Each point is reached from the start by the listed moves, each made once or not at all, plus a little noise. Is the number of moves made odd or even? Then give how often each move was made.
In the rows, zero is written as 128.

Moves:
(1): [166  96 121]
(2): [103 110  95]
Start: [148 130 138]
Points:
[184  95 132] -> odd (1, 0)
[130 114 108] -> odd (0, 1)
[161  84  95] -> even (1, 1)

Moves:
(1): [134 197  79 153 187]
(2): [128 137 141 106 116]
(3): [ 93 128 153 136 118]
(4): [119 140  90 129 124]
Start: [130 126 129 145 137]
Points:
[ 86 136 117 153 123] -> even (0, 0, 1, 1)
[135 206  93 150 184] -> even (1, 1, 0, 0)
[ 94 127 156 153 127] -> odd (0, 0, 1, 0)
[ 84 147 129 134 110] -> odd (0, 1, 1, 1)

Moves:
(1): [105 127 148  83 152 132 131  89 158 116 111 137]
(2): [147 114 157 126 133  95 108 127 156 127 153 144]
(3): [ 83 178 108 163 116 114 150 179 118 110 118 144]
(4): [151 127 119 124 112 143  98 122 111 138 143  99]
(5): [120 157 117 123 165 141  90 116 120 131  89 142]
(6): [144 154 172 166 107 100 174 117 158 148 107 134]
(7): [174 144 108 112 123  86 118 119 120 152 146 126]
(8): [159 132  67 109 143 134 132 135 117  97 103  90]
(9): [110 116 142 193  83 129 127 134 102 138 129 172]
Start: [111 135 108 121 147 133 152 137 120 137 112 135]
Points:
[ 82 188 112 209 119 113  84 177  86 141 100 199] -> odd (0, 1, 1, 1, 1, 0, 0, 0, 1)
[ 82 168 134 102 144 109 128 145 153 117 124 154] -> even (1, 1, 1, 1, 0, 0, 0, 0, 0)
[ 96 152 150  69 216 114  96  87 170 132  73 169] -> odd (1, 1, 0, 0, 1, 0, 0, 0, 0)

Moves:
(1): [140 112 103 108 143 133 140 103 149 111 129  98 122]
(2): [168 118 133 142  94 124 120 147 119  96 152 121 116]
(3): [142 118 122 138 114 168 130 116 120 122 142 130 124]
(4): [124 113 118 105 112 130 105 141 121 131 135 135 117]
(5): [121 137 125 118 136 148 144 128 141 135 123 115 117]
(6): [134 161 138 157 133 113 141 130 113 119 137 127 125]
(7): [150 110 128 136 103 138 122 133 104 109 121 110 112]
(8): [134 116 124 107 143 123 136 130 125 127 125 118 140]
(9): [128 114 135 112 141 150 119 113 138 118 128 119 121]
(10): [123 133 114 126 145 146 135 128 137 104 115 101 131]
(11): [136 131 123 114 128 118 106 127 135 134 127 130 137]
(12): [130 139 133 149 135 122 135 130 125 117 136  99 135]
Start: [149 110 154 130 126 139 127 116 129 141 132 105 127]
Points:
[174  83 133  76 151 196 120 110 141 103 103  33 117] -> even (0, 0, 0, 0, 1, 0, 1, 1, 1, 1, 1, 0)
[183  80 157  95 130 172 134 124 137 105 148  67 108] -> even (0, 1, 0, 0, 1, 0, 0, 1, 1, 0, 0, 0)
[171  74 114  56 187 168 125  79 174  93 115  29 137] -> odd (1, 0, 0, 0, 0, 0, 0, 1, 1, 1, 1, 0)
[171 122 123  93 161 131 141 110 140 119 150  33 123] -> odd (1, 0, 0, 1, 1, 1, 0, 1, 0, 0, 1, 1)
[223  57 136 117 129 194 143  85 136  65 177  23 117] -> even (1, 1, 1, 0, 0, 0, 0, 1, 1, 0, 0, 1)
[181  99 137 100 123 179  94 134 147  80 154  29 108] -> odd (0, 1, 0, 1, 1, 0, 0, 0, 1, 1, 1, 1)
[192  75 114 109 110 190  98 129  99  87 135  32 125] -> odd (0, 0, 1, 1, 0, 0, 1, 1, 0, 1, 1, 1)
[182 104 154 118 137 170 106 107 110 112 165  66 130] -> odd (0, 0, 1, 1, 0, 1, 0, 1, 1, 0, 1, 1)

Moves:
(1): [104 129 125 135 137 139 120 140 116 117 136 121 120 121  98 144 125 142
 134 110]
(2): [123 134 125 157 127  90 123 119 128 117 135 114 136 118 131 119 120 119
 116 119]
(3): [135 123 114 100 110 126 137 127 139 124 130 132 129 148  94 119 110 110
 122 132]
(4): [103 136 138 122 143 115 160 125 146 126 146 129 121 148 142 104 113 137
 116 108]
(5): [130 131 128 143 124 118 142 117 121 142 150 106 113 135 105 141 124 144
 119 123]
(6): [131 137 123 130 137 132 114 134 113 101 131 130 125 152 146 137 139 142
 127 117]
(7): [139 114 144 110 137 135 114 143 119 117 104 142 121 130 119 157 145  94
 140 140]
(8): [131 147 128 124 114 130 127 126 129 125 146 137 103 124 127 135 120 131
 139 119]
(9): [111 138 133 145 131 117 127 119 124 145 132 141 129 125 116 134 114 130
 140 145]
(10): [125 152 137 147 111 122 129 105 132 119 146 131 126 131 121 123 127 107
 130 127]
(11): [116 123 136 121 123 129 136 120 148 142 134 124 121 118 119 143 134 141
 131 138]
(12): [125 125 132 140 139 142 121 148 147 129 118 124 129 120 132 139 126 141
 126 134]
(13): [120 119  92 132 125 132 167 115 138 140 124 120 116 133 146 138 122 139
 116 102]
(14): [136  99 126 127 117 112 111 130 157 134  91 128 111 127 129 130 133 141
 127 113]
(15): [138 137 129 107 142 127 137 129 134 116 137 141 135 141 124 117 113 128
 118 109]
(16): [132 126 107 136 160 111 150 134 135 109 116 115 115 131 121 119 141 118
 136 125]
(17): [125 113 136 137 143 137 115 118 139 118 125 126 103 123 142 118 130 113
 137 145]
(18): [118 145 117 129 131 112 124 125 124 129 129 119 130 120 110 115 132 108
 118 132]
(19): [127 114 131 146 134 124 123 147 130 138 144 140 130 127 121 129 138 150
 117 138]
(20): [139 115 137 113 121 118 134 126 146 106  99 138 112 127 128 121 120 135
 110 133]
Start: [132 104 136 122 112 132 149 130 149 127 115 148 115 144 147 126 140 117
 126 143]
Points:
[116 132 130 108 130  51 178 126 249  83 115 143  56 164  79 112 121  54
 113 104] -> even (0, 1, 1, 1, 0, 0, 1, 1, 0, 1, 1, 1, 0, 1, 1, 1, 0, 1, 0, 0)
[102  87  73 118 157  77 197 151 179  94 129 136  90 150  49 146 142  86
  97 109] -> even (1, 1, 1, 0, 0, 0, 1, 0, 0, 0, 1, 0, 1, 0, 1, 1, 0, 1, 1, 0)
[ 58 152 126 194 164  53 177 126 166  74 186 118  86 156 105 106 154 131
 100 101] -> odd (1, 1, 0, 1, 0, 1, 0, 0, 0, 1, 1, 0, 0, 0, 0, 1, 0, 1, 1, 0)
[ 80 106  91 126 163 101 219 116 200  69 115 130  13 147 139  99 118 119
 110  93] -> even (1, 0, 0, 1, 0, 0, 0, 1, 0, 0, 0, 0, 1, 0, 0, 1, 1, 1, 0, 1)
[133  95 131 104 134 104 133 128 168  30 113 155  79 181 115 106 101 109
  98 112] -> odd (1, 1, 1, 0, 0, 1, 0, 0, 0, 0, 0, 0, 0, 0, 1, 0, 1, 0, 0, 1)
[122  50 154 148 118 141 104 168 215  96  80 166  26 118 132 147 138 174
 122 139] -> odd (1, 0, 0, 0, 0, 0, 0, 1, 0, 0, 0, 1, 0, 1, 0, 0, 1, 0, 1, 1)
[ 95 101 155 133 177  51 202  92 224  79 116 147  60 150 144  75 103 115
 101 140] -> even (0, 1, 0, 1, 0, 0, 0, 0, 1, 0, 1, 0, 0, 0, 1, 1, 1, 0, 0, 1)
[ 90  99  58 199 137  49 160 118 180  98 137 113  13 164  68 142 126 138
 110  98] -> odd (1, 1, 1, 0, 1, 1, 0, 1, 1, 0, 0, 0, 1, 1, 0, 1, 1, 1, 1, 0)
[104  99 116 144  70 131 206 120 214 130 159 143  37 149  59 180 109 177
  96 120] -> even (1, 0, 1, 0, 1, 0, 0, 1, 0, 1, 1, 1, 1, 0, 0, 0, 0, 0, 1, 1)
